Every row gives one point. A path goes straight from each point to the next, and from the last back to the first. The post is the endless flat space through its rows: a point in 2 columns, a line in 3, a plane in 4, and so on, so that a path can go around it. How many times does the path go around the post? Going back the other way cancels.
(in the rows, 128 means zero)

Post:
[[131 140]]
Path, 33 rows:
[[162  94]
 [121  77]
 [109 135]
 [ 89 194]
 [141 191]
 [147 195]
 [ 91 193]
 [115 139]
 [104 114]
 [108 147]
 [121 199]
 [176 172]
 [161 123]
 [127  80]
 [100 109]
 [ 85 170]
 [128 170]
 [161 164]
 [163 112]
 [128  96]
 [ 73 130]
 [ 99 116]
 [119 107]
 [104 144]
 [119 206]
 [151 167]
 [172 119]
 [150 103]
 [100 111]
 [130 100]
 [158 123]
 [180 172]
 [180 164]]
Times around: 3

Post, 7 rows:
[[113 132 137  53 157 143 101 121]
 [154 128 124 108 145 128 167  96]
 [ 83 134 128  73 100 145 114  95]
 [ 86 117 152 141 147 136  98 117]
 [ 73 135 138 163 103 118 120 151]
 [111  82 109  48 142 114  41 123]
 [106 179 139 157  83 126 125 110]]
Path:
[[117  96 143  78 109 113  47  94]
 [129 110 140 106 158 116  87  82]
 [112 129 131  52 132 133  50  67]
 [ 95 158 171  62 168 133 103 135]
 [120 143  96 144  97 105 193 133]
 [150  96 133 184 192 142  39 111]
 [ 92 124 138 136 150 127 127 207]
 [176 146 132 136 102 114  99 115]
 [195 113 134  51 180 104  39  72]
 [106  68 112  63 148 103 132  80]
 [106 183 156 103 119 121  80 106]
 [ 72 160 121 107 143 125  85 136]
 [139 139 126 106 145 153 167  80]
 [ 85  86 111  93 126 138  80 120]
 [138  74 100  67 117 138  73 123]
 [145 176 143  84  86 117 148 149]
 [106 141 153 124 141 123 138  73]
 [ 86 184 125  88  70 140  67  74]
 [ 73 115 132 146 132 137 105 139]
 [ 62  87 176  85 138 186  87  99]
 [137  84 103 136  95  90 145 113]
 [ 44 170 178  87 125 137  87 112]
 [117 167 112  86  96 105  83  80]
 [112 131  77 144  72 130 144 104]
 [107 130 151  97 136 172  97 131]]
Times around: 4

Post, 13 rows:
[[146 173 103 140 172 134 110 142 132 147 126  93  78 121]
 [177  87 150 159 128 121 131  43 111 154 222 149 122 134]
 [128 176 135  89 108 144 142 117 141 168 103 117 131 161]
 [190  93 125 134 116 114 178  91 131 153 221 143 179  90]
 [147 151 150  85 117 116  75 148 144 185 116 113 140 100]
 [184 125 108 174 122 105 129 114 114 164 183 178 177 127]
 [129 125 119 139 128 176 104 145 160 145  89 114 100 104]
 [121 186 137 159 123 150 114 129 156 141 153 139 112  93]
 [181 169 133 111 111 131  89 113 154 114 127 106 150 127]
 [113 146 134  93 186 159  99 145 144 133 105 149 125 123]
 [161 135 143 109 123 125 131 163 162 136 147 144 108 143]
 [132 115 161 159 110  89 149 112  92 131 191 135 181 124]
 [197 123 178 166 145 111 164  97 132 148 166 152 144  95]]
Path:
[[136 118 179 153  55 165  99  86 116 159 149 155 213 141]
 [159 128  94 118 135 170 124 115 166 143 146 137 143 197]
 [197  62 172 142 130  73 127 142 180 118 212 157 163  77]
 [ 92 154 121  92 129 117 202 125 115 176 132  87 146  83]
 [123 195  96 121 103 102  92 126  86 164 104 107 146  97]
 [137 164  83 154  99  93  80 101 135 146 152  84  74 163]
 [139 168 169  83 172 112  68  85 160 149 147 114 143 161]
 [106 176 157 194 104 150  98 115 137 127 128  75 184 117]
 [101 132 113 170  71 176 151 126  94 161 121 123 140 150]
 [131  61 150 152 107  88 133 143  81 118 189 130 138 138]
 [150 132 154  75 139 126 128 122 148 172 134 186 150  98]
 [161 158 140 110 140 112  72  79 124 103 141 145 188 164]
 [123 158 129  77 158 123 119 134 157 176 137 139 202 143]
 [150 169 159 154 170 114 146 118 107 159 182 126  66 189]
 [157 150 182 198 102 111 100 134 105 109 138  85 170  36]
 [220  62 123  69 155 115 136 108 139 196 131 154 134  99]
 [158 139 153 135 168 100  75 103 133 144 102  94  96  73]
 [184 161 127 118  72 127  45 152 201 168  92  89 179  89]
 [182 151 143 154 118 129 119 156 174 128 209 110 105 155]
 [187 118 161 170  57 116 199 165 152 138 173 112 121 113]
 [173 114 129  82 188 121  68  82  99 135 159 139  96 164]
 [171 133  89 144  61 114  91 160 181 153 156 162 124  82]
 [161 155 115 107 113 109  36  27 150 156 147 119 148 179]
 [234 181 123 142 164 100 112 184 183 177 120 103 100 104]
 [117 143 234 210 133 131 182  94 117 111 139 128 134 117]
 [144 199 131 178 124 113 121 138 149 147 142  79 109 110]
 [169  71  66 181 145 143 118  93 147 120 127 114 150   9]
 [162 146 153  96 110 143 157 109 160 129 157 126 114 111]
 [211 135 114 126  70 122 121 169 168 127 203 142 115 107]]
Times around: 2

Post:
[[137 128  87 120 141 139 109 124 139 109 140  81 117  60 129 146 153 133]
 [131 114 102 138  82 109 136 112 143 144 111 116 118 145 157 128 141 114]
 [137 127 119 103 100 129 137 148 126 177 146 146 153 115 112 132 160 138]
 [ 80  77 156 134 152 162 139 140 122 107 149  96  86 150 118 138 152 129]
 [ 76 151 144 121 130 134 156 123 122 120 106 160  83 156  82 145 106 129]
 [104  98 121 143 117  97 135 112 135 155 103 167 161 139 129 115 112 152]
 [116 112 139 150 155 120  87  94 120 120 106  97  91 141  68  56 131 118]
 [154 135 131 143 145 124 136 131 120 128 107 104 127 116 139  81 141 137]
 [ 91  97 152 138  92 150  92 161 143 128  89 144 127 163 173 154 127 166]
 [117 147  94 145 103 154 127 146 114 112  89 115 144 194 108 154 153 166]
 [136 105 165 117  82  83 130 152 146  77 128 158 141 116 113 115 125 176]
 [156 107 132 129 122 145 122  94 153 116 154 159 134 120 109 176 123  97]
 [118 111  60  91 117 126 133 159 171 154 115 166 169 130 156 132 167 135]
 [ 94 105 106  55 127 151 154 107 105 121  76 120 102 124 170 121  94 118]
 [105 154  51 148 103 142  81 144  85 107 119  87 128 136 150  78 164  92]
 [101 128 183 118  78 136 174 107 154 112  84 146 133 124 132 139 102 133]
 [105 112 122 119  79 139 157 216 110 131  58 117 138 137 134 128 137 160]]
Path (28 x 18):
[[ 74 126  69 133 154  81 188 193  92 126 122 155  52 177 130  38 171 142]
 [154  50  65  94 179 158  78  72 143 132 140 145 144 171 142 115 163  84]
 [ 86 142 107 122  58 157 128 122 135 189 126 146 132 159 145 169 156 131]
 [164 120 204 143 112 195 155 143 121 120 126  82 111 138 163  83 146 109]
 [133 127  94 117  75 148 125 140 118 136 112 120 137 131 161 159 162 172]
 [126 125  65 136  79 133  88 143 131  99  77 143 159 161 136 125 144 159]
 [113 174 186 131 151 128 143 105 171 133  66 156 163 119 129  96  83 249]
 [131  98 120 139 115 142 140 187 181 135  80 132 139 158 129 199 136 216]
 [ 93 105 154 102 139 137 160 161 156 119  86 161  87 138 145 100 111 159]
 [ 78 171 135 122 102 136  99  57 161 139 121 157 159 151  94 111 156 151]
 [147  72 122 132 124 114  99 113 133  80  91 174 155 188 148  88 137 149]
 [174 120 176  78 141 130 147 150 127 106 101 134 111 135 164  80 147 162]
 [134 103 112  93 103 125 141 134 151 107 132 103 121  42 141 150 144  59]
 [ 89  82  92 149 124 120 130 115 136 107 130 132 150 119 150  85 122  67]
 [137  99 148  97 127 128 116  94 181  95 125 187  94 170 130 130 106 127]
 [101 109  96 124  95 108 134 100 110 124 106 171 123 145  61 162  90 184]
 [129  83 141 142  60 174 135 145 107 131 105  88 102 162 177 105 135  86]
 [ 78 113 135  94 133 142 128 160 135 155 134 142 108 175 164 126 149 191]
 [128  69 180 158 121 134  81 143 145  79 108 159 187 143 166 142  83 150]
 [127 145 114 141 197 100 146 128 158 108 150 155 139 157  90 156 150 136]
 [151 128  99 114 109 142 151 122 130 127 165 122 149 132 121 128 148 110]
 [139 111 116 127 164 132 143 169 141  89 133 171 156 177 112 107 114 146]
 [ 87  92 173 105  82 148 183 108 190 104  90 129 190 122 162 138 137 140]
 [ 86  75 164  75  96 163 139 177  95 150  74 109 123  99 149 120 136 120]
 [149 122 159  23 133 178 163 188 130 154  67  90  53 124 143 115 189 126]
 [141  79 166  76 118 112  84  94 181 152 121 192 222 134 138  88 143 171]
 [141 140  73 104 151 118 139 169 114  95  87 118  83 175 122 102 128 145]
 [135 120 106 108 141  99 128 208 123 146  92  90  18  78 124  61 130 114]]
Times around: 1

Post:
[[125 114 118 145  84 192 153 128 103 110 139 153  74 139 100 116  89 170]
 [ 72 153 141 115 160 134 104 126 161 152 138 142 143 205 127  57 149 101]
 [108 150 140 129 123 119 129 156 146 143 114 127 159 160 102  88 157  82]
 [107 141 112 122 176  82  99 159 115 185 118 119 157 177 119 111 148 101]
 [133 114 144 172 110 158 139 101  88  85  99 115  98 157 104 108 104 146]
 [127 151 157 155 148 149 118 158 160 174 108 148 127 176 101  43 150 105]
 [ 86 144 148 128 104 153 177 103 149 159 110 114 122 118 159 126 110 118]
 [100 132 135 124 137 149 105 152 149  99 105 116 159  93 183 179  59 155]
 [137 170 120 114 144 155 101 141 116 151 122 147 183  95 124 150 103  99]
 [127 139 153  92 138  92 123 147 126 146 139 156 167 116 151  99 114  85]
 [102 100 166 134 130 137 141 134 123 164 116 165 139 193  91  81 147 163]
 [146 125 129  95 156 134 155 128 149  70  98 120 164  83 134 169  44 174]
 [119 171 114 142 165  92 109 156 161 151 112 173 179 165 132 137 110  80]
 [ 91 202 138 166  63 166 167 121 120 160 126 104 130 103 141 125 110 187]
 [109 151 146 108 158 120 141 136  92  87 143 153 121  55  95 166  63 154]
 [ 97 149 158 186  79 171 168 116 152 152 165  89 131 105 148 126 105 151]
 [129 103 107 119 168 150 145 132 133  47 120 140 155  70 177 183  89 171]]
Path:
[[ 58 196 112 141 147 163 151 133 190  59 106  99 206 168 127 185  93 154]
 [ 96 167 140 151 104 181 148 104 132 116 188 107 106  93 130 100  45 160]
 [ 42 103 154 163 137 114 131 148 148 140 109 120  88 141 140 123  99 177]
 [ 71 158 183 138 126 128 127 132 139 142  99  51 141 112 131 110 148 153]
 [131  71 117 131 172  97 134 160 132 114 209 160 135 179 159 106 214  94]
 [126 196 114 137 132 192 122 120 144  95  41 118 164 185  99 109  97 109]
 [161 128  92 195 133 162  91 172  82  96  87  77 131  75 196 172  60 213]
 [138 178 152 164 128 154 155 142 145 213 126 194 125 138  54  90  74 108]
 [ 87 122 157  90 145 162 158 170 121 150 152 170 173 107 130  79 173 139]
 [116 189 153 145 112 115 178 106  85 149 150 168 119 129 120 139 144 102]
 [113 202 134 118 159 160 162 111 164 130 129 177 110 145  90 125  73 147]
 [161 129 178 133 141 112 135 138 136 176 157 178 175 137 107 106  88  87]
 [ 91 127 160 139  91 119 134 159 115  82 142  80 185 128 128 107 130 180]
 [ 96 131 134 103 168 166 143 151 210 160  92 174 132  90 178 119  23 185]
 [ 46  89 126 134 162 122  83 161 108  75 160 112 111 154 173 103 115 120]
 [ 86 111  76 165 122 167 112 182 100 137 198 213 168 156 155 162 175 184]
 [ 99 138 202 165 109 141 144 156 192 207 116  32 168 161 158  91 123 213]
 [165 159  89 114 176 158 112 170 164 115  88 216 154 116  94 179 116 163]
 [129 118 101  99 117  90 154 146  90  97 102 151  97 119 111 121 116  97]
 [153  89 116 218 108  98 128 188  98 124 106  85 181 177 120  94 168 154]
 [ 54 120 140  98 127 134 143 120   8 145 205 150 112  91 119 159 108 132]
 [110 142 164 135 121  98 189 120 170 181 167 113 123 171 156  82 150  88]
 [ 97 142 141  38 129 124 121 102  87 131  97 103 150 182  92  74 190 143]
 [ 99 168 108 138 117  87 159 104 146 165 123 193 127 135 142 110 142  94]
 [ 77 100  99 163 188 110 110 133 160 135  92 119  99 217 163 121 105 116]
 [135 181 160 157  96 140 140 135 191 169  76  80 130  96 117  84  72 105]
 [144  84 162  58  84  89 196 116  98  72  98 154 125 130 105  82 173  99]
 [ 95 121 183 105 161 112 146 109 152 109  99 127 137 155 220 103 117 169]]
Times around: 0

Post:
[[125 176 148  87 107 116  94  99 101 189 114 139 190 124  88 116 147 116]
 [ 86 160 128  85 129  88 125 170 148 157 113 109 153  95 137 159 141 145]
 [159 138 125 124  84 124 159  96 137 127 128 136 153 166 122 127  66 137]
 [139 106 139 166  93 156 155 187 123 102 153 118  91  73 169 100 132 175]
 [ 94 132 152 135 128 156 157 181 130  91  97 103 136  57 132 154 173 180]
 [131 115 113 175  58 123 149 111 124 132 129 155 148 146 174 104 128 187]
 [174 128  93 122  62 130 117 201 153  91 139 108 133 123 146 159 153 136]
 [112 163 127  71 158 151  92 139 135 155 124 131 210 108 106 134 133 133]
 [129 174 136 164 121 159 127 137 139 136 109 144 120 120 140 132 176 108]
 [ 86 125 104 156 161 131 118 124 145 132 138  80 150 140 106  99 165 146]
 [106 158 155 154 134 152 138 177 157 172 116  84 164 160 116 131  93 150]
 [138  60 126 123  99 129 133 156 146  72 135 164 127 160 129  96 110 140]
 [121 157 148 103 155 165 121 152 128 137 142 113 156 205 119 163  85 138]
 [124 117 137 206 111 129 120 137 157  98 157 116 133 152 168 138 114 171]
 [170 134 109 177 137 109 143 102 111 189 123 154 126 147 115 121 145 139]
 [100  61 165 125 114 151 146 178 155 113 132  79  67  81 195 191 194  84]
 [118 140 171 107  95 133 151 118 134 154 156 129 169 125 154 122 163  99]]
Path (31 x 18):
[[223 155  70 135 123 106 112 149 128 147 185  90 136 108 150 131 119  85]
 [ 99 135 106  89 124  90 110 174 123 120  96 106 101 139 117 152 119 137]
 [150 113 137 110 153 215  96 164 123  41 146 129 206 137 117  74 167 170]
 [179 195 189 105 124 136 156 179 148 198  83 182 155 124 113 148 131  68]
 [133 122 217 125 120 133 193 180 172 147 114 125 165 108 156 176  90  80]
 [120 131 142  40 140 125 105 178 102 202 119  92 177 116  54 124  85 105]
 [ 63 118 188 118 141 164 189 196 136 102 108 100 179 120 109 127 175 143]
 [112  90 109 135 132 157 147 207 165  63 194 153  88 105 191 169 178 136]
 [112 109 156  63 116 163 129 120 180  66 132 136 140 118 135 218 142  93]
 [ 91 176 149 177 103  82 144 163 168 179  92  59 145 137  94 129 132 177]
 [129 131 183 130  77 179 215 147 142  78 137  88 139  63 177 132 193 189]
 [164 114 147  73 104 122 112 133 112 211 122  81 183 124 112 138 105 109]
 [138 245  94 143 205 145  69 111 105 173 146 146 170 123 113 135 120 134]
 [ 57  96 100  80 122 108  96 117 162  86  94 173 161 150 120 113 161 111]
 [108 109 105 122 146 128  96 127 155  75 151 135  98 108 122 135 156 140]
 [179  82 138 144 155 128 132 114 170  71 116 161 131 140  74  97 143 124]
 [130  80 142 101 128 107 120 122 192 136 192 102 122 166 152 151 154  95]
 [100 130 140 118 137  71 133 176 168 102 114 124 103  84 130 113 189 137]
 [ 62  78 170 115 103 126  56 179 137  93 171 110 176 193 161  97 123 156]
 [120 135  90 125 139 156  98 199 107  77 118 138 118  96 148 159 143 147]
 [113  43 150  95 178 154 141 199 167 125 135 169 106 117 164 211 154  82]
 [136  91 154 118 142 119 146 165 176 122 157 157 130 123 156 171 115 137]
 [147  71  92 145 174 119  74 105 154 172 142  72 113 154  95 137 154 148]
 [109 157 167   7 121 156  46 180 193 180 104 141 222 119  79 152 137  83]
 [180 150 120 146 156 160 129 130 142 123 145  93  80  79 128 132  99 152]
 [169 113  89  86  83 134 116 165 117  90 145  57 150 138 131 151 124 143]
 [101  96 110 152 125 115  51 212 165  45 184 113 157  87 164  92 172  91]
 [161  72 114 132 110 167 155 155 169  76 143 172 151 125 140 144 151  93]
 [103 100 157 174  41 133 136  94 133 148 118 147 142 141 141 159 141 169]
 [137 107 125 135 152 139 117 129 134 181 148 153 175 209 128 119  93 192]
 [105 109 142  46 152 147  61 134 129 198  93 164 188 171 126 116  97 120]]
Times around: 4
